Each row is a point. A path goes straight from each point to the next, and from the last back to the first. The post is the endless flat space through its rows: a point in 2 columns, a line in 3, a plane in 4, and so on, so that a path can go around it. How many times does the path go around the post? Going back the other way cancels.
(in the rows, 128 means zero)

Post (2 x 3)
[[150 115  94]
 [146 119 174]]
Path (12 x 3)
[[106 160 139]
 [136 167 181]
 [126 124 139]
 [118  69 165]
 [154  90  89]
 [193 127 120]
 [157 149 133]
 [148 172 121]
 [168 129 161]
 [171 108 102]
 [139  68 149]
 [117 113 113]]
Times around: 0

Post (7 x 8)
[[154 141 111  93  93 168  91 165]
 [139 144 168 115 122 142 127 226]
 [141 137 179 175 139 165  91 195]
 [119 138 130 120 112 178 142 141]
 [139 126  93 133  64 162 127 178]
 [135 126  55 182 218  87 125  81]
 [133 127  87 150 134  79 124  66]]
Path (21 x 8)
[[168 113 142 118 123  90 116 123]
 [119  78 115 126 118 124 116 154]
 [ 75 128 139 151 148 192  90 136]
 [114 148 113 169 112 120 105 136]
 [120 149 123 156 110 128  90 156]
 [111 131 122 144 143 129 106 170]
 [104 101 155 150  99 125 138 143]
 [173 105 102 130 130 155 102 172]
 [189 151 137 107  90 117 147 134]
 [151 184 157 181 133 162 116 110]
 [109 164 127 165 135 141 141 113]
 [111 147 138 171 147 173 100 120]
 [132 173 144 125 128 136 112  94]
 [150 158 138 119 116 159 129 151]
 [155 124 117 132  65 147 126 146]
 [144  91 140 115  89 164 123 185]
 [115  89 144 145 161  87  99 150]
 [104 144 100  85 131 151 126 158]
 [ 89 184 108 132  94 108 184 152]
 [177 179  86  64 124 172  99 107]
 [161 138  77 142 152 112 167 155]]
Times around: 1

Post (10 x 11)
[[130 139 155 111 192 122 108  93 123 128  86]
 [113 148 192 143 122 142 114 108 177 167  89]
 [125 121 118 181 110 127 111 115  87 133 102]
 [142 145 142 146 128  34  87 179  97 159 135]
 [155 175 101  97 160 120 123 191 106 137 190]
 [124 118 157 166 129 132 185 100 109 118  61]
 [176 153  68  53 133  99 110 210 122 168 156]
 [121 140 163 101 120 136 120 124 135  92 104]
 [121 137 152 106 142 117 143  47 125 129 126]
 [121 125 132 172 145 100 130  83 158  97 101]]
Path (7 x 11)
[[ 92 125 135 113 171 111 162 160 105 100 112]
 [137 128 126  70 136 143  93 139 169 108 119]
 [182 132 165 106 168 110 144 153 175 130 121]
 [147 130 128 123 135 110  93 163 110  72 192]
 [116 108 116 110 144 146 144 126 134 180 138]
 [128 135 147 132 169  93 159 129  74 150  90]
 [ 99 158 128 117  91  99 139  74 121 133 147]]
Times around: 0

Post (17 x 18)
[[166 194 150 117 111 121  97 152 219 110 129 148 117  73 137 117 127  95]
 [160 159 182 143 114 122 152 127 155 118 120 129 168  92 120  77 181 149]
 [134 116 126 221  89 148 113  47  95 112 102  67 121 103 131 129 165 108]
 [118 168 106 139  82 107 148 192 135 105 191 167 109 125 114  86  84 105]
 [172 156 126 142 113 162  86 112 138 120 168 116 185  98 142 141 202 126]
 [135 140 180 191  92 156  93  69  71 146 122 136 130 109 140 184 153 173]
 [118 143 143  97  79 137 132 154 176 130 178 133  76 179  92 104 119 108]
 [101 110  74 196  75 131 108  92  97 144  56  91 117 126 123 173 176 176]
 [143 160 102 149 170 130  94 174 157 109 144 115  68 129 109  22 115 143]
 [129 182  93 129 106 154 152 122 171 131 152 193 127 174 125  71  86 117]
 [135 125 143 146 122 133  93 140 122 155  82  47 145 129 168  99 124 122]
 [165 188 144 103 128 118 113 117 129 179 139 130 141  76 100 125 173  95]
 [127 109 135 209 109  81  78  85  92 123  77 104 144 161 126 173 183 111]
 [145 106 129 139  91 135 108  65  51  93  70 121 118 120 155 169 188 132]
 [136 157 129 129 133 103 128  73 138 102 159 107 145 105 130 155 127 155]
 [104 161 121 143 151 138 173 167 174 142 179 161  70 147 155 103 127 104]
 [135 157 123 123 169 171 144 191 167 106 129 129 127 126  76  88  93 101]]
Path (20 x 18)
[[133 167 133 140  80 192  91 132 121  76 132 127 127 129 107  86 163 130]
 [117 162  88 142 151 115  81 124 149 122 144 133  56 103 102 110 163  92]
 [131 109 167 129 102 161 143 136 153 158 162 145 121 136 149  98 181 111]
 [163 160 103 154  81 123 116 121 169  87 154 139 199 116 120 113 125 162]
 [174 144 156 175  82 173 129 101 111 119  83 114  68 103 107  90 161 113]
 [131 188  89 181 124 124 126 126 127 124  89 120 133 132 168 145 154 166]
 [130 165 144 129 136 113 112 117 116 118 158  92 124 117 129  99 160  96]
 [123 152 135 152 110 110 118 131 159 128 150 115 100 101 136  77 166 114]
 [142 124 117 121 115 142 101 119 161 215 134 118 106 129 130 105 138 141]
 [164 122 125 163  85 123  72 125 159 118 169 127 102 112 100 134 165 131]
 [129 118 160 144 129 145 101  85 177  89 145 113 130 101 111 111 164 143]
 [130 173 119 133 132 119  97 104 140  93 109 132 135 111 158  98  96 101]
 [136 159 137 173 115 129 130  90 113 141 160  92 127 115 141 105 157 135]
 [148 161 111 118  95 145 148  88 102 143 141 147 153 145 111 133 128 170]
 [132 156  83 163 124 119 123  86 173 110 137 156  83 111 122 160 142 145]
 [125 104 105 116  91 119 133  92 154 148  90  95 112 115  95 115 133 106]
 [143 126 138 191 126 123  96 106 129 109 131 120 150  88 112  92 157 111]
 [169 127  71 138 100 121 118 125  98 130  62 152 139  97 125 108 167 109]
 [169 145 114 194 136 115  79  94 114 126 182 107 132 110 159 157 230  95]
 [130 160 152 145 113 108 134 143 135 131 119 105 114 151 126 105 135 115]]
Times around: 1

Post (17 x 18)
[[102 120 166 118 154 120 159 111  93 116 109 114 137  76 149  83  67 130]
 [112  95 164 164 163 153 103  97 181  85 141 146 113 152 138 141 198 158]
 [153 110 119 148  71 114 187 138 117  89 134 105 127  87 153 133 161 141]
 [131  59 127 174 151  94  94 126 170  91 151 131 145 179 137 126 141 119]
 [116 145 122  92 146  94 150 164 108 117  68 132 116  85 158  88  71 183]
 [ 72 124 101  80 121 134 177 117 108 114  54 117 154  99 143  94 106 135]
 [144  88 124 187 143 177  94 134 144 146 142 145 114 170 164 126 145 140]
 [111 139 157  56 142 115 198 140  92 120 144 147 132 145 125 105  85 144]
 [117 107 111 151 128 140 142 172 149 113 180 149 151  82 138  95 176 120]
 [106 108 135  97 141 111 163 135 166 165  88 101 100  92 112 109  84 141]
 [119 138 126  67 151 110 109 109  98 141 130 106 107 108 143  95 126 126]
 [130 131 158 142  61 111 122 146 128 122 130 116 186 117 113 124 147 152]
 [125 121 156 156  55 122 141 134 182 102 136 139 152 136 192  76 180 113]
 [106  37 140 153 132 168  73 144 156  98 154 140  84 171 121 101 151 127]
 [118 124 103  87 193 133 182 125  93 136 108  73 113 128 102  38  86 179]
 [158 105 165  95 110 148 150 169 155  97  94  93 171 101 178 115 158 127]
 [119 175 129 112 138 122 171 181 140  95  52  89  95 103 127  91 102 103]]
Path (27 x 18)
[[163 106 141  98 111 184 172 160 127 100 159  83 138 197  87 109 110 125]
 [104 162  87 117 145 104 177 156 128 116 168  88 130 156 108 128 141 116]
 [ 83 140 166  77 124 143 175 130 124 112 163 140 100 148 166  85 148  87]
 [100  59 147  89 130 146 171 154 148  95  98 180 142 108 176 122 138 162]
 [120  79 115 150 174 173 110  92 153  76 101 139 131 155 158 105 165  97]
 [125 134 147  52 118 119 119 110 158 104  95  60 143 131 123  74 129 120]
 [ 95 113 142 145 120 169 122 163 206 135 103 137 133 144 112 126 153 165]
 [131 143 131 138 191 105 109 171 122  92 135 115 107 142 156 128 143  98]
 [141  72 173  97 163 114 155 129 158 116 103 102 149 152 145  66 127 182]
 [135 116 147 151 129 105  83  78 124 109 166 167 124  78 137  94 173 131]
 [175 133 137 133 135 141 105 166  95 102 106 104 186 144 165 125  92 131]
 [148 125 153 109 107 148 204 142 153  53 133 135 137 160 111  83 124 125]
 [100 118  98 146 112 133 130 150 121 133  70 161 184 117 168 111  97 104]
 [114  86 120 136 130 121 177 154 154 136 148 130  99 151 132  64 160 125]
 [ 77  92 136 113 142 115 171 148 135  96 144  77 128 149 105  65 157 144]
 [ 84 103 139 116 105 151 176 118  90  98  99 106 127 122 103  85 133 105]
 [101 158 131 117 102 148 165  90 135 107  45 113 124  89 154  41 148 115]
 [109 158 156  64 125 116 148 149 144  74  97  78 163 131 103  85 116  76]
 [107  94 137 122 129 134 134 175 140 106 171 144 104 155 143 117 121 126]
 [ 94 121 159  77 126 137 173 145 146  91 105  72 156 126 101  85 174 122]
 [145 119 133  66 125  90 164 156 119 123 126 152 138 127 175 128 184 142]
 [172 112 131 139 147 100 126 141  93  91 148 119 142 151 123  86 116 172]
 [124 141 129 118 104 140 158 163 134 142 105  96 146 104  89 144  90 109]
 [ 70 144 134  77 126 165 139 146 111 106 128 125 114 148  96 108 122 135]
 [105 119 157 131 142  98 126 128 102 145 133 148  92  95 171 156 101 180]
 [112  91 192 131 124 100 134 166 169  92  74 154 166 139 118 118 131 136]
 [132  91 129 147 179 161  95 160 122  97  85  96 147  59 148  73 120 103]]
Times around: 4

Post (17 x 18)
[[114 120 133 134 111 178 168 156  85 138 109 109 173 101 181  36 134  78]
 [ 96 132 134 111 128 117 115 159 167 102 125 102 123 135 144 134 179 188]
 [143 113 142 128 108 147 130 120 103  67 159 171 138  99 104 105 124 129]
 [167 163 133 131  98 129 157 129 124 114 112 168 151 106 117  90 169 171]
 [134 151  77  93 135 142 167 109 117 132 118 143 120 118 146 128 111 114]
 [144 176 122 133 115 147  94 122 185 128 125 136 122 103 162  93  88 129]
 [148 195 161 184 128 146 164 131 150 101 163 152 128 100 131 103 175 148]
 [130 124 142 120 105 117 106 124 156 135  86 156 135 136 194  99 127 104]
 [ 90 140 181 119 116 196 168 109 205  91 219 132 157 116  83  57 170 155]
 [154 142 122 143 118 167 152 114 134  95  83 163 140 137 161 109 127 144]
 [ 97 136 139 150  89  96 191  88 151  41 161 143 121  96  97  78 190 202]
 [133 118 115  85 183 136 105 103 103 135  66 152 126 140  81 110 138 102]
 [104 128 128  92  96 138 132  74 111  98 137 100 195 100 105 105 158 129]
 [131 118 170 123 102 128 171 120 124  96 146 140 183 115 104 137  93 153]
 [ 93 107  58 142 163 126 127 166 151 128 149 126 147 162 135 108 138 149]
 [145 129 125 145 140 148 162  77 144 124 156 140 111 112 185  73 118 179]
 [116 153 125 144 102 143 144 126 151  99 188 134  85 163  82  90 139 152]]
Path (30 x 18)
[[109 153 160 100 111  98 109 129 144 107 132 139 104 107 117 126 147 131]
 [ 89 120 157  92 104 173 164 136 159  97 147 151 170 162 129 114 132 101]
 [134 138  60  93 104 131 174 114 102  91 124 127 194 143 112 106 145  88]
 [ 96  67  70 148 120 117 202 103  99  85  90 116 151 150 167  84 120 117]
 [131 141 120 132 128 128 180  83 179 116 121 127  80 145 141  80 122 182]
 [140 141 133 122 102 155 162  99 110  86 169 128 143 120 117  85 140 120]
 [140 121 141  88 156 109 128  72 138 114 125 123 131 132 126 123 126 189]
 [117 159 128 131  88 102 141 102 146 118 108 106 149 108 138  35 221 132]
 [118 149 130 159 133 161 166 127 162 113 144 129 136  96 137 104 149 109]
 [109  97 123  96 123 180  92 124 182 129 114 142 127 105 136  68  90 150]
 [136 178 125 141 141 140 149  61 128 153  97 160 150 129 127  92 127 141]
 [105 173 133 116 136  88 155 112 181 112 164 120 176 125 116 165 124 158]
 [144 151 120 110 114 167 108 112 136  65 114 193 175 146 116 114 117 136]
 [109 113 124 157 134 116 168 136 149  87 108 186 130 130 155  94 180 169]
 [ 68 101 106  92 173 151 116  25 150  89 153 135 175 141  92 126 115 130]
 [131 139 104 116 111 177  88 117 188 117 179 168 158 138 121  14 186 161]
 [154 137 113 124  97 139 108  75 149  82 152 131 101 146 186 100 105  96]
 [147 120  79  86 117 133 131  95 154 157 151 129  68 100 162  73 134 135]
 [122 137 112 144 107 158 159  74 135 120 133 156 136 129 118 104 141 129]
 [115 170 143 139 150 120 113 155 106 148 143 107 142  65 108  73 142 127]
 [116 137 108  80 159 182 162 126 125 146 117  99 194 118 146  67 130 166]
 [153 175 149 122 150 184 140 145 178 119 180 142 164 113 106  73 150 142]
 [156 152  88 114 153 125 123  91 157 121 135 141  94  91 158 132  95 128]
 [119 158 138 168  58 140 190  99 140  85 172 101 135  75 110  77 152 114]
 [135 112  95  85 114 130 129  89 160  99 113 131 159 125 147  76 153 175]
 [140 132  97  90 112 122  95 136  93  82  84 140 141 118 152 100 187 153]
 [ 92 164 100 141  94 123 199 101 114  97 137 134 168 127  89  57 143 156]
 [122 182  96 130 150 137 130  98 138 147  72 126 106 143 144 131 163 117]
 [139 115  97  97  76 142 184  95 120 139 126 165 152 134 112 110 109 133]
 [109 105 231 138 108 155 132 113 171 138 153 138 129 138 140 153  69 153]]
Times around: 2

Post (17 x 18)
[[112  84 106 137 102 122 110 109 135  99 116 148 127  80 127 110 104 124]
 [173 147 105 114 132 109 111 122 124 136 143  98 115  88 115 141 165 116]
 [149 113 156  96 128 141  87 115 126 115 151 174 138 127 151 130  99 117]
 [114  64 138 146 140 135 152 117  96 134 133 172 130 136 176 108  89 182]
 [121  98 166 156 133 134 128 111 108 115 116 140 143 105 157 153  92 112]
 [142 154 113 105  83 102 106 160 152 131 152 109 100 137 118 153 143  96]
 [163 161  86 126 113 136 133 153 181 123 155 124 156 122 121 156 181  86]
 [125 112 179 108 140 131 130 128 131 112  99 150 168 126 122 119  79 145]
 [177 163 130 116 116 135 132 173 181 114 137 106  94 103 123 108 172 130]
 [ 99 149 101 115 118 122 131 120 141  97 177  86  94 137 137 106 157 105]
 [113 152 126 116 130 142 121  97 108 105  92 150 120 128 116 164 111 156]
 [156 170 107  79  88 144 127 144 187 143 169  90 106  88 127 157 145  95]
 [122 111 137 118 143 168 130 127 104 122 104 139 111 135 133 123  95  96]
 [148 111 144 107 109 124 121  88 148 120  86 143 133 151 162 112 112 121]
 [174 138 127 140 128 130 131 121 168 106 174 108  80 170 104 145 123 132]
 [100 184 130 129 161  97 119  79 102 139 134 150  60 119  65 109 132  93]
 [125 198  84 147 173  76 107  84 121 133 121 123  81  97 105  95  89 115]]
Path (27 x 18)
[[220 138  98 116 118  81  77  63 192 136 114 114 187  76 179 187 112  61]
 [121  86  83 112  89 139 138  99 156  71 123 120 132  69 104 158  78 137]
 [138 115 113 110 131 155 125 123  99 105 110 140 124  73 116  57 122 126]
 [153 128 148 103 143  96 118  81  83 166 113 109  94  77  98 108 136 152]
 [159  99 162 132 149 130  74 109 167  98 151 141 114 132 132 104  73 119]
 [188 150  92  96 205  82 114  64 136 182 163 156  81  96 167  98 101 170]
 [149  98 102  93  84 118 139 155 139 151 128 135 132  92 171 141 128 135]
 [203 172 145  65  98 134  74 124 124  76 131 104  97 140 132 131 133 137]
 [154  98 132 127 121 184  98  90 117 137 106 117  79 106 167  95 103  54]
 [ 92 163 123 111 159 155 105  72 127 116 147 162 111 129 137 119 133 105]
 [111 201  95  81 155 174 128 126 132 138 148 114  88 106  86 205  91 113]
 [183 127 201  77 145 159 155 176 161 108  80 158 138 195 148 131 139 146]
 [ 91  73 100 159  86  90  96 157 150  85 110 131 118 169 117 124  95  46]
 [146 161 157 120 110  56  80 111 174 125 109  85 148 112 113 110 106  45]
 [145 159 117 109 145 149 111 107 154 108 165 131 120 211 124 117 133  94]
 [143 125 145 108  87 104  72 108 140 124 118 183 131  96 121 183 103 162]
 [145 176 108  92 139 111  74 164 151  87 180 150  92 139 123 124 106 131]
 [135 121 144 136  86 130 126 104 159  89 102  96 172  97 143 184 103  69]
 [ 41 151 145  99 103 162 125 100 102  82 181 102  95 104  94 118 135  85]
 [212 126 150 128 122 114 110 133 180 143 120  74 163 135 175  88  85 146]
 [125 115 104 150 131  96  81  79 143 117  91 133  91 124 151  80 107 121]
 [104 104 166 133 149 123 140 115 139 111  97  92 206 109 141 126 150  50]
 [156 134 141 126 183 182 111  73  81 150 145 143  49 160 147 121 120 147]
 [110 157 130 120  97  89  73  72  93 134 110 152  84 118 109 147  76 126]
 [130 147 133 134 164 109 166 116 101 112 135 121 156  95 111  85 194 148]
 [165 121 111 176 113 157 122  98 144 115 141  69 127  82 120 175 129 102]
 [115 129  92 138 123 139 124 113 109 131  94 140 120  98 170 148 154 153]]
Times around: 3
